Each wall is flat, endless, passes through zero and stands at right angles to its row. A trip goes straight from one point to another. Which walls does it cross, in order?

Walls:
(1): [ 1.3 -2.9]
(2): [-3.0 -2.1]
(3): [-5.5 -3.8]
(4): [-2.1  2.4]
Trips:
[-2.0 -0.2] to [ 0.7 -2.7] => 1, 4
[-0.3 -2.3] to [-6.4 -2.7] => 4, 1

Walls:
(1): [-1.6  3.3 -1.9 -4.2 -0.9 -4.6  0.2 -1.1  0.4  2.2  0.5]
(2): [ 0.4  0.3 -0.5  1.2  3.7 -4.8  3.1 -1.4  3.8  1.0  0.8]
(3): [-0.2 -0.4  1.1 -2.9 -6.7  0.7 -2.5 -0.6  1.8 -1.5 -3.0]
(4): [-3.3  0.3  6.4  0.9 -1.4 -1.5  2.8  2.0 -2.0 -3.3 -3.0]
(5): [ 0.9 -1.1 -1.8 -4.1 -3.6 -1.1 -0.1 -2.5 -0.6 -0.7  1.6]
(6): [ 4.6  1.6 -0.5 -4.1  3.6  0.3 -2.3  3.0  2.5 -0.1 -4.8]
(7): [ 2.5  3.5  1.0 -0.1 -0.5 -1.9 -3.5 -6.9 -4.3  3.6  0.2]
(8): [ 1.3  2.6 -3.2 -4.5 -5.3 -1.2  3.4  5.6  0.8  2.4 -2.2]
(9): [ 2.0  0.7  0.6  0.1 -0.1  2.2 -2.0  1.5  0.2 -2.6  3.6]
Trips:
[ 0.2 -3.0 -3.2  1.4  1.7  0.1 -0.2 -4.2 -0.4 -1.5  3.4] to [ 0.8 -1.0 -0.3  0.3  1.8  5.4 -4.7  0.5  2.8  1.5  0.4] => 2, 5, 6, 7, 3
[ 0.6  0.9 -5.0  0.5 -0.1 -2.2  2.3  5.8  3.0  2.1 -2.4] to [-0.1  1.9 -0.6  1.6  1.2 -2.2 -3.7  0.9  0.0  1.7 -2.2] => 7, 8
[-0.8  2.3  1.8  0.5  2.7  3.8 -0.4 -1.3  5.4 -2.3  1.4] to [-0.8  2.0  3.0  5.2  0.2 -0.9  3.1 -1.9 -0.1 -0.5 -1.5] => 4, 6, 9, 7
[ 0.8  2.4  0.4 -0.9 -4.9 -3.1 -4.2 -0.9  3.0 -3.5  0.5] to [-2.5 -2.6 -0.3 -0.3  0.9 -0.9 -0.6  1.0 -0.6 -3.8 -3.6] => 7, 8, 9, 1, 5

Walls:
(1): [ 0.1 -2.6 -0.2 -3.6 -2.0  2.6 -1.4 -3.7 -2.2 -2.1 -4.1 -4.6 -1.1  0.5
 -1.0  1.5 -3.5  0.8 -3.4  0.1 -2.6  5.4 -2.3  1.0 -2.3 -2.9 -3.6  0.8
 -3.1 -0.7 -0.7 -1.7]
(2): [-1.9 -4.6  1.6 -0.8  2.1  0.8 -4.5 -0.7  2.7  1.1 -0.9  1.5 -3.2  1.4
 -3.4  0.6  1.7 -2.4 -4.3 -1.5 -0.4 -3.4  0.7  1.4  2.2  2.7  1.5  1.3
  0.4 -1.4  3.5  2.0]
(3): [ 1.1  0.8  0.0 -0.8  0.0  2.1  6.6 -3.8 -2.9  2.6 -2.0 -5.7  0.6  0.9
  4.9  3.1 -0.8 -1.4 -3.9 -2.9  3.7  3.0 -2.6  6.4 -1.9  6.1  0.6  0.3
  0.0 -0.6  4.5 -0.1]
(4): [-2.2 -2.8  3.7  2.2 -1.2  1.9  4.9  3.1 -3.2  2.8 -0.3  0.2 -3.2 -0.9
 -2.0  2.7  1.5  3.5  1.3 -0.3  3.0  1.0  3.2  1.1 -1.7  1.3  5.5  1.4
 -5.4  0.6  1.5 -1.2]
(5): [ 2.5  3.7  0.7  0.4 -1.6 -1.2 -3.0  4.0  5.3 -3.4  0.3  1.1  2.2  0.4
 -3.3 -2.0  4.8 -1.0  2.4  1.6  1.9  2.1  1.7  0.2 -1.9  4.3 -1.3 -1.5
  5.5  2.0 -1.1 -1.8]
(6): [-3.4 -4.4  1.8  2.9 -4.0 -0.5  2.2  0.0 -1.6  1.5 -1.5  0.0  1.2  4.2
  0.4 -1.4 -0.2 -1.2 -1.3  3.7  1.1 -2.0  1.8  1.6 -3.8  1.6  0.4 -0.3
  4.2  1.3  4.3 -3.7]
(7): [-0.4  0.6  2.7 -4.0  1.5 -4.8 -1.1 -1.0  2.0 -0.9 -1.9  1.2 -4.9  0.8
  3.8 -0.6  0.2 -0.7 -2.5  1.2  3.9  1.9  5.4  0.1 -3.8  1.7  2.7 -2.8
 -1.1  4.3 -2.1  4.9]
Trips:
[ 1.1  1.3 -3.3  3.8  3.0 -0.4 -3.4 -2.4 -2.4  2.8  0.3  1.9  5.8  1.0
  0.6  2.2  1.1 -0.1 -1.1  1.2 -7.2 -0.2 -2.5 -1.8  0.9 -1.3 -4.3 -0.2
  0.1  1.1 -2.8  2.1] to [ 0.2 -0.2  0.5  1.3  2.8 -2.5 -9.9 -2.1 -2.5 -4.2 -2.5  2.3  1.0  0.1
  2.1 -1.5 -3.2 -4.4 -1.4  2.6  1.3  1.3 -0.8 -0.5 -1.9 -1.2  4.8  3.1
  2.0  2.9  1.2 -3.4] => 2, 5, 6, 7
[-1.4 -1.6 -6.6 -1.8  2.3  3.5 -2.0 -1.8 -1.4  2.0  0.1  0.3 -0.2  0.8
 -1.3  1.9 -0.5 -1.7 -3.3  1.8  2.6  1.4  1.5  0.3 -1.2  0.9 -4.5 -1.1
 -1.9  0.5  0.8  2.2] to [ 2.6  1.4  0.7  3.6 -1.2  5.9  0.6 -1.1  0.5 -1.9  3.6  3.2  3.1 -2.0
  1.5  0.8 -0.2  4.8 -0.7  1.8  2.2  2.2 -0.1  0.6 -2.8 -0.2 -2.6 -2.0
 -0.2 -3.1  1.1 -0.6] => 7, 2, 5, 4
[ 4.5 -5.5  0.3  1.8 -1.2 -0.6 -5.0  1.8  2.1  2.9  3.1 -2.5 -2.1  2.6
 -2.8  2.3  1.9 -1.2  5.7 -0.2  6.1  3.8 -1.3  0.0  1.7  0.7  0.4  2.6
 -0.7 -1.8 -4.6 -2.4] to [ 3.3  1.5  0.2 -4.9 -0.6 -4.5 -3.0  2.1 -0.2  5.1 -4.4  4.3 -2.1 -0.2
 -2.7  1.4 -0.6  3.6 -1.5 -6.0  2.3  2.1 -3.0 -1.4 -0.4  0.8 -1.1 -3.5
 -0.8  3.2 -5.4  0.4] => 7, 1, 2, 4
[-4.7 -1.5  1.1  3.7 -2.4  2.5  0.0 -1.9 -0.2 -1.8  5.2 -0.8 -7.0 -0.5
  3.0 -1.4 -6.4  1.3 -2.2 -1.7  3.2  1.1  0.8  4.4  0.3 -1.0  4.0  1.7
  1.7  3.7  1.7 -1.3] to [-1.2 -0.2  1.2  0.5 -1.4  0.4 -0.6 -0.1 -1.8  2.1 -1.5 -1.0  3.7 -1.9
 -5.4 -1.5 -5.9  0.0  3.7 -0.7 -0.5 -2.8 -0.3 -1.7 -1.3 -1.4  0.2 -2.2
 -0.4  1.7  1.9  0.4] => 7, 2, 3
